Each row is a point. Each copy is the shape, with its points in the same order, turned, moved and blurred by noise. Is it also mirrored, or only turned?
(in the rows, 128 means zero)

Shape, 5 rows:
[[167 140]
 [ 89 124]
 [157 156]
 [114 145]
 [163  94]]
Copy 1:
[[172 135]
 [ 96 111]
 [172 118]
 [129 106]
 [145 176]]
Copy 1 is: mirrored
Copy 2 (5 x 2):
[[161 172]
 [114 106]
 [145 179]
 [123 138]
 [194 136]]
Copy 2 is: only turned

Shape:
[[138 119 122]
 [129 171 153]
 [173 109 168]
 [105 157 152]
 [176 106  96]
 [101 145  78]]
Copy 1 (6 x 3):
[[128 125 120]
 [167 166 147]
 [164  88 148]
 [132 170 153]
 [137  97  86]
 [103 169  88]]
Copy 1 is: only turned
Copy 2, 6 rows:
[[129 122 111]
 [132 166 157]
 [178 101 154]
 [104 154 161]
 [171 110  84]
 [ 93 153  80]]
Copy 2 is: only turned

Shape (10 x 4):
[[ 89 147 142 130]
 [164 183  97 140]
 [170 157 115 112]
 [172 148 131 108]
 [ 94 119 146 196]
 [136  93  91 147]
 [109  95  91 135]
 [141 162 130  84]
 [131  83 101 172]
 [124  83 119 155]]
Copy 1:
[[108 144 163 120]
 [156 176 100 146]
 [163 146  92 116]
 [164 128 100 111]
 [112 117 184 180]
 [103 104  95 169]
 [ 86 107 105 153]
 [148 152 106  84]
 [103  90 110 185]
 [106  84 125 160]]
Copy 1 is: only turned
Copy 2, 10 rows:
[[ 93 143 158 131]
 [163 192 118 151]
 [159 155 117 171]
 [159 139 126 180]
 [128 131 181  75]
 [148 115 104 102]
 [120 113 102 100]
 [118 150 120 188]
 [156 104 120  81]
 [142  97 130  96]]
Copy 2 is: mirrored

Shape (11 x 8):
[[127 108 169 123 161  90 114 162]
 [137  98 153 140 149 181 122 138]
 [ 71  74 101 115 131 122  89  93]
 [171  98 168 135 119 143 118 117]
 [111 164 156  93  86 132 172 150]
 [112  94  88 133 144 163 112 161]
 [143 163 128 131 139 123 102  80]
 [160  93 105 115 122 129 165 130]
 [139 154 113 134  68  86 106 101]
 [150  81 107 196 161 156 167 169]
 [150 146 167 153 114 100 109  87]]
Copy 1:
[[139 103 177 126 161 103 130 156]
 [127  75 129 151 134 173 146 120]
 [ 86  67 114 111 122 108  81  98]
 [166  87 164 149 123 147 132  99]
 [140 157 119 105  84 126 161 149]
 [118  67  83 159 135 128 107 141]
 [150 148 128 129 148 146  86  90]
 [184  84  98 131 124 105 146 109]
 [164 159 133 134  89  93  72  96]
 [149  67  97 216 168 109 168 122]
 [152 151 179 143 130 124 108  87]]
Copy 1 is: only turned
Copy 2, 11 rows:
[[119  72 145 150 135  83 143 170]
 [139 105 124 150 152 171 124 164]
 [ 65  68  96  92 128 147  99 118]
 [157  82 156 150 118 153 130 137]
 [118 145 159  96  90 133 193 173]
 [133 109  73 110 131 141 100 163]
 [103 137 157 137 117 124 108  90]
 [167  99 108 102 125 133 156 123]
 [111 114 145 113  49 117 134  87]
 [171 105  53 182 144 144 152 154]
 [109 103 172 167  94 126 137  98]]
Copy 2 is: only turned

Shape, 13 rows:
[[161 102 169 138  99 109 111 119 132]
 [176 153 138 135 146 133 159 101  82]
 [132 115  68  94 125 153 154  67 140]
 [112 138  76 149 158 154 100 147 117]
 [171 102 110 132 146 148  86 162 156]
 [111 167 144  83  91 165 162 137 143]
 [118  90 111 129 147 186 100 141 137]
 [139 101 174 117 109 148 141 118  59]
 [177 125 179  84 113 167  81 102  63]
 [154 114 102 125 118 115 109 152 131]
 [126 143  70  96 178 173 110  76 181]
 [146 144 148  72 143 107 145 146 133]
 [103 125 108 124 128 127 126 121 130]]
Copy 1, 13 rows:
[[135  94 172 149  90 126 140 115 148]
 [159 165 157 148 144 112 175 106 105]
 [153 149  86  84 103 149 180  61 142]
 [107 150  64 141 141 133 137 130 140]
 [160 112  99 145 125 153  98 131 165]
 [119 150 148  69 105 162 182 161 144]
 [113 111  92 126 153 176 127 111 163]
 [111  98 178 138 146 153 177 108  92]
 [127 132 189 145 124 190 118 101  69]
 [144 106 101 133  98 126 132 134 136]
 [142 197  76  79 121 152 116  70 178]
 [153 133 153  74 120 107 130 144 116]
 [103 129 104 108 116 119 154 113 149]]
Copy 1 is: only turned
Copy 2 (13 x 9):
[[161 100 124  85 119  94  87 129  96]
 [159 134 150 121 114 120 152  74 113]
 [136 157  52  90 129 148 173 117 126]
 [133 136 113 164 145 175 115 144 144]
 [190 128 122 113 160 158  97 169 116]
 [117 184 133  82 104  92 137 156 159]
 [127 138 120 105 150 180 116 174 107]
 [116 105 167  69  93 136 119  98 108]
 [158 155 165  61  81 160  79  87  92]
 [175 109 108 110 135 137 101 140 147]
 [144 210  56 126 175 164 142 135 110]
 [154 154 138  76 161  99 111 107 163]
 [115 129  97 117 139 132 117 133 139]]
Copy 2 is: mirrored
Copy 3 (13 x 9):
[[138  86 162 169  83 144 121 138 113]
 [167 131 107 153 114 139 176  97  91]
 [128  97 116  74 121 172 153  82 139]
 [152 134  90 141 162 174  88 113 134]
 [183  90 138 153 122 176  88 147 146]
 [118 166 116 121  66 136 152 122 180]
 [141 109  84 135 103 184  75 128 144]
 [122 130  89 147  50 146 148 142  78]
 [176 146 126 125  25 154 108 115  61]
 [153 108 151 129 135 152 112 159 121]
 [168  97 116  93 140 166  98  40 173]
 [160 136 130 132  96  86 126 138 143]
 [107 121 121 124 138 147 110 122 133]]
Copy 3 is: mirrored
